Every row gives one point. Any point is a mix of the corners, with weights that add up to 1. It lies inside the corners' shape when no weight is negative. Is each point inside? If not, which corners have a negative weight?

Corners:
(1): [-11  22  36]
(2): [  7  10 -38]
(3): [-24 -43 -65]
(4): [32  6 45]
Points:
[-9 14 22] => inside
[25  6 38] => inside
[ 6 10 -6] => inside
[ 4 38 45] => outside (3)
[-18  17  18] => outside (4)
[ -9 -35 -54] => outside (1)
[ 13 -27 -30] => outside (1)
[ 5 30 47] => outside (3)

Corners:
(1): [ -14   71   43   22   30 -121  -15   22    0]
(2): [  1  12 -31 -24  34   6   4 -52 -20]
(3): [-29   3  -8 -21 -41  16  42   8 -20]
(4): [ 50  -4  10  -8  14 -91 -55  39 -19]
(5): [  3  12 -30  32 -47  20  55 -11   1]
(6): [-58 -34 -46  41  -3  33  27  -2  12]
(7): [ 16  15  52  53  -2 -42 -32  24 -20]
(8): [ 18 -25   3  34  33   9  24  15  17]
(9): [  4  63 -48  17  -6  46  59  16 -15]
(10): [ 14  -2 -29  10 -10  30   8   7  44]
Points:
[  9   8 -19  20 -21  -1  23   2   2] => inside
[ -4   5 -20  25   3   0  16   4   3] => outside (3)
[  1   5 -18  20 -13  -2  22   5  -2] => inside
[  6  23   3  19  -2 -38   4  12  -2] => inside
[ 11  11 -15  25   2  -8  11   4   1] => outside (3)
[-10   8  -6  35  -8 -14  25  16  -4] => outside (2, 10)
[ 21  21  14  26   8 -34 -10  11  -5] => outside (3, 6)
[ 17   0 -45 -23   8  -3  15  -1 -29] => outside (1, 7, 10)
[-28  21  15  38  13  -5  16   4 -17] => outside (4, 5, 10)

Corners:
(1): [  6   8   4  -4 -47  10  55  11 -19 -31  14 -42  17   7  17  24 -13 -19
  41 -70]
(2): [-51 -21  16  -4  37   7  27 -47  -2 -35  30  55  11  26 -11  38 -30 -31
 -35 -16]
(3): [-18 -13 -29  29 -27 -72 -15  -2 -20  34   0  50   7 -12 -34 -41  59   2
 -26  35]
(4): [ 13  13 -30  23   0   3  15 -52   5 -10  12 -17  46   7  23 -14   4  39
   7   2]
(5): [-47  36  17  22  54 -33  25   5   0  -8  14  22  52  23 -27  32  61 -37
  -9 -36]
(6): [  1 -12 -11  83  33  48  27  11   0  10   4  28   4  12  30  40   6 -23
  21 -22]
(7): [ 19 -26 -13  45  49  11  23  -6  24  -1  30 -63   1  -9  25 -36 -24  46
 -17  12]
(8): [ -8 100  -2  72  44  43  -8 -33  43 -18  13   5 -11 -47 -14  38  17  -2
  46 -40]
(9): [ 19  52 -29  12  47  11  13  17  59   7  72  26  71  55  13   3  46   0
  12   7]
(10): [ -6 -27  23 -14  43  13  81   2   3 -12  17  25  30 -31 -37 -17  12   3
  37  -7]
(11): [ 32  14  -1  19  22 -57 -14  -5  16   9  48 -11  37  31  38  64  62  -5
  -6   3]
(12): [  0  44  27  62   8  31 -25 -59 -21  10  -1  26 -11  58  32 -40  20   9
  24  -4]
(13): [-56 -19 -32   1   4  65  -5 -72 -31  36   6  51 -16   5 -54 -47  21  -4
  35   2]
(14): [-18 -16 -23 -24  -7  -6  33 -10 -92  23 -11  -6 -14  27  29  -7 -32 -38
 -16 -20]
(15): [ 18  10 -17  38  23  33  -3  27 -13 -28  -1 -14  11  21   1  10 -11  23
  16  30]
(16): [ 11  13  -2  52  26  13   6 -36 -11 -10  33   7  45   9 -66  -1 -25  17
  -9  -6]
(17): [ -8 -14  16 -27   5  30  13 -29  15  22  -8  -9  18   4  -4  29 -73 -13
  19 -52]
(18): [ 16 -12 -49  39  34 -11  69  48 -23  15 -49 -12 -35  25 -27   1   7 -21
  -9  -3]
(19): [ 17  31 -34  60 -79  48  35  14 -23  41  13  21   9  29  52  38  11  14
 -12  74]
(20): [-24 -31 -56   5  17 -31  27   9 -57  20  34  19  31  47  29  43  -6  67
   7  15]
(21): [  9  23   1 -39 -40  26  19  -5 -54  21 -39  40   7   8  21  -1  51 -10
 -35 -39]
Points:
[ -2  18  -8  18 -11  14  26 -14  -8  10   7  23  24   6 -10  17  12 -14
   1  -7] => outside (7, 12, 15, 20)
[ 50 -26  -6  29  26 -11  36  32  12  -2   6 -18  38   6  17 -10  16  29
  18 -22] => outside (2, 5, 8, 13, 14, 19)
[-14 -28 -16   5  -7 -13  36  -7 -33  15  -1   8   8   7 -10  10   3  -7
  -9 -10] => outside (8, 9, 12, 15)
[ -8  11 -11  30   5   3  19  -5  -9   9  12  12  17  14   3   9  19   0
   0   2] => inside
[-11   5 -10  24  33  -5   3  -4  -4   2  19  15  16  26  -2  30   9   3
   3 -18] => outside (4, 10, 14, 19)

Corners:
(1): [-20 107  11 -28   0  21  -6 -20  23  74  14  34 -16  -4   4 -12 -64 -18
  -9  -8]
(2): [ 16 -41   9  24  68  46  21  31  -7 -28  73 -27  -9  14  22 -16  38  17
  32  12]
(3): [-13 -19  43  23  63  13 -40  18  35 -19 -60 -24 -37  19 -10  54  34   2
 -36 -31]
(4): [ 23  32 -16 -27   3  42  38   8  26  43 -23   7  65 -49 -20  -7 -16  16
  -3  22]
(5): [ -1  23  33  30  21 -50 -57 -13  21 -67 -58 -51 -15 -14 -18  68  31  11
 -19 -50]
(6): [ 48 -16   9  40  -2  19  61  25  -7  -4  59  18  37   3  59 -23  25 -35
  37 -22]
(7): [ 54 -46  35  32   9  58  33   9 -51 -10  61  30  10 -33 -13 -17   2 -69
 -16   7]
(8): [-13 -40  68  39  37 -14   1  32 -18  12 -39 -30 -11  17  24  17  33 -19
  -2  14]
(9): [ 15   2 -26 -43  -6  30  49  -8  20  10  27  11 -21 -59  43 -45 -56 -26
  31   9]
(10): [ 20 -19   7  57  12  17  10  49 -18 -38  31  35  21   2  32   5   9  -9
 -12  29]
(11): [ 19 -25   3   7  24 -23 -17 -14  -3 -21 -36 -39 -11   5  12 -14  51 -51
 -19 -36]
(12): [  4 -14  53  24  44 -19 -46 -43 -17 -59 -69  -6  -4  36  21  16  47   6
 -13 -58]
(13): [-12  -1 -15 -38  32 -31 -18 -23  -2   8  -8  27  -4  20 -41 -26   9  48
 -41 -49]
(14): [-35  27 -11 -20 -30 -17  15 -57  25   4 -10  22 -30  40  -5   5  10  42
 -11  -7]
(15): [  3  26   3 -80  29 -23 -40 -57 -25  29  -2  30 -10  24  -2  18  -2  37
 -25 -44]
(16): [-60   7  -4 -61   4   3 -42 -71  40  69 -10  16  22  -5  -4  -8  -5  -3
  -7 -56]
(17): [-13  -5  24   0  30  19  34   8   9 -40   1  -2  23  -1  -7  32 -11 -31
 -13  16]
(18): [ 45 -50 -10  34 -10  75  65  29 -47 -22  57  -5  20  -2  23 -33 -37 -44
  -4   3]
(19): [-10  15   6  53  34   5   3  46 -12 -52 -35 -43   7  -9 -12  52  71 -21
  14 -29]
(20): [-14  22 -13 -46 -11 -12 -85 -74  14  45 -18  14  -9  21 -23 -12 -54   0
  70 -37]
(21): [-17  34  -3 -55 -46  56  -7  27  27   3  23  10  19 -32 -15 -16 -74  -1
  26  12]
Points:
[ -1   9   8  -7  14   4  -4 -18   3   5  -2   9  -3   6   6   1  -2  -4
  -1 -17] => outside (21)
[-11  15  18  -4  22  11  -2  -6   1  -5 -12   6   7   9 -10  19   7  11
 -22 -11] => outside (6, 9, 11, 20)
[  2  -1   0 -13  10  15   5 -11   5   5   3   2   5 -10   6  -8  -9  -9
   2 -15] => inside
[ -3  13   2 -15  -5   4  -5 -20   2   5  -2   9   5  -3  -1  -3 -13  -8
   5 -18] => outside (2, 3)
[ -6  14   1 -10   9   0 -18 -13  20   8 -44 -18   8 -14   3  -5  -1  -8
  10 -37] => outside (2, 7, 10, 14, 15, 17)
[  1 -10   0  -7   6  12  15  -1   1  -4  13   1  14  -9   3  -2  -5 -10
   7  -3] => outside (1, 3, 12)
